Each row is a point. A path goes straight from each point to the next, and from the last back to the first. The post is the endless flat space through its rows: a point in 2 columns, a line in 3, a plane in 4, and so on, so that a path can go around it. How many times does the path go around the post? Going back the other way cancels.
In the rows, 128 means zero.

Post, one row:
[[117 114]]
Path:
[[156  99]
 [116  89]
 [ 72 110]
 [ 76 134]
 [ 78  74]
 [140  61]
 [149 111]
 [121 145]
 [ 83 142]
 [ 89 124]
 [111 137]
 [164 145]
 [136 159]
 [101 148]
 [ 78 113]
 [106  67]
 [153  89]
 [140 121]
 [157 147]
 [141 103]
 [109  81]
 [ 75  99]
 [ 86 114]
 [ 93  66]
 [150  80]
 [126  99]
 [ 94  96]
 [ 99 113]
 [101 156]
 [141 140]]
Times around: 0

Post:
[[142 165 122 125 106 152 155 129]
 [107 117 120 158 174 142 139  97]
 [105 112 171 137 116 146 120 114]
 [166 190 129 103 119  81 151 154]
 [129 183 146  91 127 146 132  91]
 [175 144 137 145 150 109 127 123]
 [119  87  70 156 102 145 104 161]]
Path, 31 rows:
[[152 117 135 163 123 130 107 107]
 [199 177 181 167  65 200 128 127]
 [142 182 166 123 157 131 113 125]
 [105 195 152  97  90 117 127 110]
 [104 175 137 108 106 160 168  97]
 [115 121  64 176 135  88 152 181]
 [149 167 138 120 142 111 114 123]
 [123  82 161 150 106 150  85 148]
 [167 185 162 114 126 107 181 133]
 [122 134 111 103 168  51 149 116]
 [216 163 118 149  59 165 144 140]
 [ 91 134 108 134 160  95 117 125]
 [166 160 150 135 135 114 116 184]
 [ 78 156 195  93  87 191 106 117]
 [105 158 213 118  83 124 108 146]
 [126 156 126 123 177  38 108 102]
 [128 184  91  81 149  68 166  88]
 [100 111 134 118 161 113 173 130]
 [133 166 104 107 125 162 154 138]
 [138 169  81 150 143 176 108 135]
 [168 190 160 119  96 103 110 133]
 [110  96  69 127 101 156  82  94]
 [ 92  97 149 116 138 119 103  88]
 [129 151 202 104 133 142 149 103]
 [128 171 142 112  87 185 145 165]
 [100 180 147 125 131 155 131 105]
 [132 158  98 160 112 117 175 146]
 [113  80  90 135  87 119  92 145]
 [104 125 162 122 153  74 165 130]
 [ 91 115 129  96  63 167 147 136]
 [172  92 166 151 126 125 124  79]]
Times around: 1
